Each row of a before or after table is a point. One or more steps were done to the points. Then noise was added and the rows were shuffled. The steps act on columns, c1 being the first. What was done? A step turns or swaps two columns, mirrors them in a line or flattens them onto one, adds a multiple of one to another, or multiplies or shifts one. Angles are multiples of 10 degrees, from the lower column toward the higher: turns from -170 to 170, lines from 10 to 170 but not 90. Use the fewest steps. Two steps may share a column if one is a turn and the other turns, adds or multiplies; they go together, in the order done. Otherwise the lowest column goes first.

Before, 11 rows:
-.02  -.81
-.13  -.17
.30  .12
.05  .40
.05  -.04
.19  .57
.04  .42
.03  -.54
.55  .10
.25  -.94
.13  .37
After (11 x 2):
-.22  .26
-.17  .23
.25  -.34
.04  -.05
.01  -.05
.38  -.51
-.12  .15
.05  -.08
-.16  .19
.16  -.21
.56  -.67
Steps: flatten c1 and c2 onto the line at 130 degrees

Before (8 x 6):
-.16  -.12  -.35  -.06  -.14  .23
.01  .27  .04  -.08  -.03  .07
-.13  .01  .08  .16  -.16  -.12
.34  -.04  -.14  -.45  .02  -.19
.04  .08  -.15  -.09  .13  -.26
-.09  .01  -.09  .21  .22  .00
-.10  -.25  -.10  .06  -.08  .26
-.51  -.26  -.09  .08  .01  .31
After (8 x 6):
-.50  -.25  -.13  .09  .01  .92
.05  .09  -.17  -.09  .14  -.78
-.09  -.24  -.13  .05  -.08  .77
.01  .28  .05  -.09  -.02  .22
.34  -.05  -.18  -.45  .02  -.58
-.17  -.12  -.46  -.06  -.14  .69
-.13  .02  .11  .16  -.15  -.36
-.10  .00  -.11  .21  .22  -.01
Steps: multiply c3 by 1.3; multiply c6 by 3

Before, 14 rows:
-.25  -.09  -.26  .14  .23  -.03  .06  .11  -.22  .12  .04
.10  .16  -.13  .07  .12  -.14  .05  .01  -.21  -.10  -.02
-.28  -.03  .01  -.23  .09  -.03  .05  .17  .13  -.14  -.17
-.19  .03  -.09  .18  -.03  -.21  .03  .11  -.03  .21  -.32
.06  -.30  .02  .21  -.04  -.12  -.01  .06  -.04  -.04  .09
-.27  .12  -.10  .09  .01  -.25  .02  .01  .31  .11  .12
-.20  .15  -.06  .19  .03  -.01  .06  .24  -.23  .11  .04
-.24  -.02  -.06  .00  -.01  -.04  .00  -.12  -.16  .17  .08
.06  .15  -.23  -.94  .04  -.18  -.17  .06  -.23  -.05  .11
-.23  -.09  -.18  .11  -.08  -.04  -.31  .21  .24  .04  .07
-.24  -.18  .04  -.05  -.04  -.25  -.17  .16  -.21  -.09  .16
-.12  -.16  -.26  .21  -.06  -.29  .08  .17  -.20  .00  .06
-.10  .06  -.17  .18  .34  -.25  -.21  .12  -.22  .07  -.01
.14  .06  -.06  -.45  .23  -.22  -.11  .24  -.05  .13  .17
After:
.16  -.09  -.18  .00  -.07  -.04  -.30  .23  .24  .19  .06
.31  -.02  .01  -.29  .09  -.03  .05  .03  .14  .08  -.16
-.02  -.31  .02  .16  -.03  -.13  -.01  .16  -.04  -.07  .09
.24  -.17  .04  -.12  -.05  -.25  -.18  .12  -.22  .07  .17
.11  -.10  -.28  .07  .23  -.02  .04  .17  -.21  .25  .05
-.18  .06  -.06  -.51  .23  -.21  -.10  -.02  -.05  .01  .17
.08  -.01  -.05  .06  .00  -.04  .01  -.10  -.17  .28  .07
.03  .06  -.17  .08  .34  -.25  -.22  .18  -.22  .12  -.01
.09  .14  -.06  .05  .04  -.01  .06  .29  -.23  .22  .04
.00  .03  -.09  .10  -.02  -.21  .01  .18  -.03  .28  -.32
-.02  .17  -.13  .06  .12  -.14  .05  .05  -.20  -.14  -.02
-.01  .14  -.22  -.83  .05  -.17  -.17  -.43  -.23  -.07  .11
.08  -.15  -.26  .09  -.07  -.30  .08  .25  -.20  .09  .08
.14  .11  -.10  .08  .01  -.25  .02  .06  .31  .26  .12
Steps: mirror c1 and c10 in the line at 110 degrees; turn c4 and c8 by 30 degrees

Before (10 x 18):
-.12  .16  -.09  -.01  -.02  -.14  -.33  -.59  -.21  .19  .45  -.06  .46  -.04  -.09  -.40  .35  -.14
.07  .35  -.10  .29  .02  -.14  .13  .13  .21  .17  .13  .49  .11  -.38  -.06  .41  -.28  .10
-.05  -.42  -.18  -.03  -.28  .27  .59  -.27  .35  -.02  -.09  -.24  .75  -.51  .26  -.66  -.11  .37
.14  .94  -.16  -.18  -.14  -.17  -.05  .05  .13  .50  -.14  .19  .49  .86  -.30  -.33  .40  -.07
.27  .16  .23  -.51  -.34  .20  .31  .17  -.21  .15  -.13  -.02  .16  .40  -.07  -.73  .05  -.42
.29  .14  -.37  -.31  .38  .10  -.38  .30  .10  -.16  -.15  .31  .04  -.13  .28  -.02  -.03  -.41
-.06  .26  .51  -.15  -.14  .02  -.02  -.32  .29  .08  .19  .18  -.31  .27  .36  -.12  .21  -.19
.05  -.36  -.15  -.13  -.35  .02  .18  .01  -.10  -.12  -.28  -.28  -.13  -.26  .13  .20  -.04  .30
.06  .25  -.33  .23  -.11  -.67  -.24  .22  .78  -.28  -.47  -.33  -.08  .11  -.25  -.20  -.09  -.09
.39  -.29  -.19  .30  -.03  .16  .43  -.14  .26  -.39  .07  .39  .21  .08  .58  -.21  -.30  .16
After (10 x 18):
.43  -.28  -.14  .28  -.12  .20  .42  -.11  .25  -.37  .07  .42  .23  .12  .60  -.17  -.32  .19
-.05  .31  .50  -.13  -.31  .02  .02  -.34  .29  .07  .18  .21  -.30  .25  .40  -.10  .20  -.19
.29  .12  -.40  -.32  .54  .15  -.35  .29  .10  -.19  -.16  .29  .07  -.13  .28  .02  -.03  -.40
.10  -.34  -.12  -.17  -.33  .07  .17  .05  -.08  -.10  -.35  -.24  -.13  -.24  .15  .25  -.05  .30
.27  .15  .24  -.48  -.21  .21  .31  .14  -.22  .17  -.12  .01  .14  .36  -.07  -.79  .09  -.40
-.07  -.38  -.18  -.03  -.45  .33  .58  -.28  .38  -.01  -.06  -.25  .74  -.51  .26  -.64  -.09  .37
.08  .23  -.32  .22  .01  -.69  -.20  .25  .80  -.31  -.51  -.32  -.06  .12  -.24  -.22  -.07  -.09
.12  .35  -.10  .30  .09  -.13  .12  .17  .22  .17  .16  .52  .09  -.42  -.07  .40  -.28  .07
-.11  .16  -.07  .00  -.31  -.16  -.33  -.60  -.19  .20  .48  -.08  .46  -.02  -.11  -.47  .33  -.12
.11  .90  -.15  -.16  -.13  -.15  -.03  .08  .15  .53  -.13  .19  .51  .88  -.32  -.30  .46  -.06
Steps: add 0.5 times c8 to c5
